Rows are points. Each copy is the shape, with its points in the same order, turned, moved and blurred by noise. Is it also mirrored, or only turned?
(in the rows, 128 means zero)

Shape, 6 rows:
[[140,133,142],
[95,140,141],
[98,95,176],
[154,203,151],
[109,94,114],
[156,135,111]]
Copy 1:
[[125,134,156],
[74,117,156],
[100,93,205],
[111,206,140],
[110,79,145],
[138,139,125]]
Copy 1 is: only turned
Copy 2 (6 x 3):
[[119,143,139],
[76,140,113],
[73,85,143],
[101,208,166],
[129,103,96],
[141,157,132]]
Copy 2 is: only turned

Shape (9 x 3):
[[127,239,140],
[167,121,150],
[85,170,144],
[114,95,134],
[114,96,123],
[113,118,98],
[98,98,124],
[145,120,151],
[101,90,139]]
Copy 1:
[[104,215,79],
[175,133,155],
[82,148,123],
[130,87,157],
[132,86,144],
[128,92,115],
[112,83,154],
[153,131,156],
[120,85,161]]
Copy 1 is: only turned
Copy 2:
[[100,229,113],
[150,130,158],
[79,154,104],
[133,94,127],
[138,96,121],
[147,109,94],
[120,89,106],
[141,127,160],
[113,82,128]]
Copy 2 is: only turned
Copy 3 (9 x 3):
[[142,231,161],
[161,108,188],
[102,168,131],
[125,92,143],
[138,90,135],
[154,112,118],
[122,90,119],
[145,116,173],
[112,87,131]]
Copy 3 is: only turned
Copy 4, 9 rows:
[[173,197,208],
[84,170,128],
[136,129,193],
[91,109,127],
[95,101,125],
[130,111,122],
[101,91,136],
[88,148,134],
[84,88,136]]
Copy 4 is: mirrored

Shape (7 x 4):
[[80,84,163,134],
[122,134,99,143],
[121,96,143,103],
[136,151,57,136],
[111,110,165,117],
[137,202,68,139],
[157,139,126,160]]
Copy 1:
[[88,115,108,71],
[156,130,94,132],
[101,139,131,119],
[178,159,73,164],
[114,126,142,98],
[226,162,90,150],
[163,97,112,145]]
Copy 1 is: mirrored
Copy 2 (7 x 4):
[[65,136,174,90],
[140,130,143,145],
[112,153,196,103],
[154,145,147,184],
[101,157,171,92],
[168,169,111,182],
[169,133,136,110]]
Copy 2 is: mirrored
Copy 3, 7 rows:
[[96,80,185,97],
[118,128,114,124],
[133,106,148,83],
[133,144,67,127],
[128,112,173,100],
[152,187,77,151],
[158,117,116,156]]
Copy 3 is: only turned

Shape (10 x 6):
[[94,110,195,92,75,127],
[152,99,95,105,111,111],
[180,166,102,189,120,167],
[126,165,168,96,124,119],
[121,178,132,108,145,170],
[115,128,116,161,140,123],
[101,177,159,99,153,153],
[177,102,117,125,167,126],
[160,182,170,141,140,137],
[89,123,151,165,75,92]]
Copy 1:
[[67,141,143,116,62,112],
[142,57,123,112,108,121],
[220,121,66,161,102,105],
[113,158,115,102,123,107],
[133,150,54,109,120,127],
[142,107,102,170,122,147],
[107,166,74,111,133,129],
[143,69,90,148,147,84],
[159,170,93,138,130,86],
[128,135,163,167,77,153]]
Copy 1 is: mirrored
Copy 2 (10 x 6):
[[149,151,106,92,191,207],
[152,113,97,69,123,109],
[150,100,141,172,62,128],
[141,179,147,110,153,152],
[100,152,171,118,122,149],
[118,117,115,141,137,111],
[100,166,180,118,151,154],
[170,101,152,108,137,88],
[156,163,172,157,126,138],
[136,141,54,147,163,159]]
Copy 2 is: mirrored
Copy 3, 10 rows:
[[197,102,153,62,79,136],
[138,104,86,88,157,114],
[132,102,105,211,139,126],
[196,135,155,116,127,103],
[171,133,175,146,166,134],
[119,144,122,132,120,124],
[182,154,187,131,144,131],
[157,154,69,127,165,136],
[198,141,134,170,123,107],
[130,110,134,101,54,98]]
Copy 3 is: mirrored
Copy 4 (10 x 6):
[[91,70,158,56,143,122],
[163,90,101,122,105,103],
[184,155,173,132,41,143],
[122,143,161,86,148,105],
[114,182,146,103,104,132],
[126,115,160,153,93,120],
[94,173,155,102,133,128],
[179,123,119,150,126,147],
[158,166,196,105,122,134],
[108,60,195,114,93,90]]
Copy 4 is: only turned

Shape, 10 rows:
[[142,210,129,124,144,175],
[120,174,177,157,147,159],
[163,92,128,162,155,61],
[154,90,98,97,139,95],
[110,180,186,104,129,110],
[76,151,114,151,121,122],
[103,53,107,131,138,72],
[122,88,111,123,148,137],
[134,139,113,92,123,144],
[132,145,152,148,84,144]]
Copy 1, 10 rows:
[[124,170,149,187,151,125],
[98,131,183,149,151,149],
[166,77,132,59,192,135],
[157,118,73,74,164,139],
[93,169,169,95,134,118],
[74,100,121,127,158,101],
[111,68,76,43,178,140],
[118,99,85,107,164,165],
[126,146,90,125,134,134],
[117,103,147,128,102,126]]
Copy 1 is: only turned
Copy 2 (10 x 6):
[[102,205,106,117,153,135],
[107,180,172,118,177,140],
[115,55,159,170,171,98],
[137,64,114,142,136,119],
[134,169,164,84,150,80],
[71,130,173,111,107,125],
[113,24,166,127,115,123],
[112,74,141,120,141,161],
[136,129,110,110,120,139],
[136,164,178,142,120,141]]
Copy 2 is: only turned
Copy 3:
[[131,84,152,88,49,136],
[113,78,166,143,86,138],
[174,151,85,169,148,88],
[190,152,101,94,148,126],
[127,140,196,134,102,142],
[84,138,119,117,112,148],
[145,167,87,125,194,137],
[150,113,96,105,158,144],
[157,129,136,85,105,156],
[140,122,120,147,89,183]]
Copy 3 is: mirrored

Shape:
[[147,162,115,152,132,92,114,140],
[110,107,92,132,133,146,153,141],
[145,170,109,158,51,146,86,111],
[125,85,97,157,135,149,122,122],
[138,92,94,50,137,137,112,151],
[82,159,123,140,107,130,96,145],
[136,53,114,114,81,111,88,123],
[143,163,105,158,129,95,194,121],
[137,126,141,157,128,140,148,115],
[77,155,96,137,132,137,89,102],
[136,151,109,7,136,135,157,123]]
Copy 1, 11 rows:
[[130,120,131,136,90,162,117,129],
[127,130,123,183,167,156,147,119],
[133,159,176,181,92,103,98,180],
[125,114,159,198,153,150,131,100],
[128,131,116,139,206,155,68,116],
[83,125,130,154,123,128,126,172],
[143,81,160,174,168,93,75,108],
[170,140,95,153,90,149,171,112],
[133,140,150,154,123,128,156,101],
[62,145,119,187,116,133,113,139],
[136,194,68,113,204,145,79,110]]
Copy 1 is: mirrored
Copy 2 (11 x 8):
[[171,162,97,129,114,98,124,147],
[119,140,118,148,135,143,162,164],
[152,155,88,132,57,146,120,82],
[153,126,135,142,135,168,165,151],
[86,65,113,150,146,129,122,153],
[119,178,96,126,117,153,107,128],
[147,72,142,82,103,164,135,139],
[144,181,101,138,105,74,187,164],
[140,159,147,137,126,117,163,132],
[128,167,77,119,155,165,130,102],
[38,87,84,151,149,80,137,125]]
Copy 2 is: mirrored
Copy 3:
[[141,160,111,153,148,122,123,134],
[92,104,114,133,129,138,165,101],
[192,157,119,148,91,133,118,56],
[104,92,127,124,147,133,139,76],
[112,126,180,127,142,79,200,109],
[115,173,145,148,100,148,131,96],
[122,92,165,117,102,66,111,77],
[138,131,59,130,125,142,148,153],
[133,123,107,100,131,159,128,113],
[94,173,110,127,119,138,142,56],
[127,168,154,81,120,83,248,131]]
Copy 3 is: mirrored

Shape (15 x 9):
[[113,118,112,180,89,166,92,160,143],
[130,128,89,121,167,142,109,151,112],
[134,70,104,121,154,144,133,148,87],
[144,172,119,150,61,151,137,147,165],
[92,148,139,83,117,94,129,86,172],
[130,88,146,106,156,159,131,161,129],
[99,131,169,104,122,99,187,110,152],
[106,149,128,163,101,177,88,160,186],
[110,156,134,110,73,81,83,159,142],
[85,99,141,107,186,140,153,111,71],
[114,81,126,80,137,149,129,110,94],
[124,169,164,99,72,109,89,163,133],
[136,167,140,84,108,110,68,118,101],
[110,156,204,97,116,62,146,70,161],
[145,88,139,110,155,117,110,122,94]]
Copy 1 (15 x 9):
[[70,71,122,144,132,113,151,126,125],
[137,109,115,97,120,132,112,145,95],
[164,94,150,82,125,148,139,147,134],
[78,145,110,187,125,116,189,119,96],
[117,192,72,128,140,145,126,66,145],
[137,115,129,94,174,167,142,151,130],
[134,198,128,112,172,132,175,80,150],
[49,96,91,164,166,118,135,125,108],
[44,163,102,112,91,152,144,101,123],
[176,115,159,57,161,144,114,83,109],
[165,112,128,94,134,188,139,95,129],
[40,169,116,132,117,175,152,109,101],
[91,169,119,126,89,184,100,99,95],
[105,243,128,135,163,145,121,55,162],
[143,137,154,101,121,169,105,129,144]]
Copy 1 is: only turned
Copy 2 (15 x 9):
[[206,154,109,161,140,136,146,181,130],
[201,166,113,84,147,103,141,120,165],
[184,132,89,122,142,88,146,99,195],
[151,193,112,149,106,138,137,169,100],
[127,111,93,60,122,103,139,142,78],
[191,126,111,123,105,88,176,101,164],
[97,120,109,103,112,64,160,128,96],
[214,157,119,137,127,142,165,174,85],
[164,128,130,96,93,112,83,183,109],
[142,100,125,87,169,78,182,101,188],
[153,98,84,99,127,109,161,102,178],
[157,128,152,106,70,132,102,165,115],
[148,121,144,68,108,154,90,126,134],
[88,85,141,83,111,86,121,110,49],
[167,102,114,109,137,94,121,87,170]]
Copy 2 is: mirrored
Copy 3 (15 x 9):
[[149,142,117,202,97,113,90,145,125],
[134,155,133,106,121,111,84,133,80],
[128,162,112,95,109,63,107,162,99],
[142,151,118,166,100,170,81,133,183],
[88,77,158,105,103,142,122,95,156],
[134,123,122,108,150,77,97,166,127],
[99,86,113,84,115,143,153,144,176],
[142,111,121,207,128,140,74,129,134],
[158,104,194,138,74,153,104,135,153],
[73,132,124,79,129,87,147,177,81],
[82,140,148,92,113,66,106,159,126],
[152,114,199,141,110,157,100,156,168],
[117,148,222,118,113,140,107,129,132],
[98,76,170,92,127,157,187,105,186],
[129,150,156,94,124,70,136,140,116]]
Copy 3 is: mirrored
Copy 4 (15 x 9):
[[127,94,148,95,125,195,159,156,142],
[115,184,138,117,140,154,135,157,121],
[98,180,108,125,99,135,158,139,151],
[140,56,145,110,128,167,95,154,104],
[98,115,157,81,184,94,71,117,141],
[114,145,90,107,145,121,168,138,130],
[67,94,126,116,169,85,100,97,121],
[141,82,154,71,167,191,151,158,114],
[119,84,172,124,170,122,97,193,170],
[78,186,149,130,141,96,172,94,128],
[122,168,127,104,115,85,146,115,153],
[148,73,159,139,172,110,114,184,150],
[171,137,176,140,165,106,103,156,160],
[98,83,148,131,216,75,65,77,160],
[119,170,116,146,144,121,139,122,171]]
Copy 4 is: mirrored
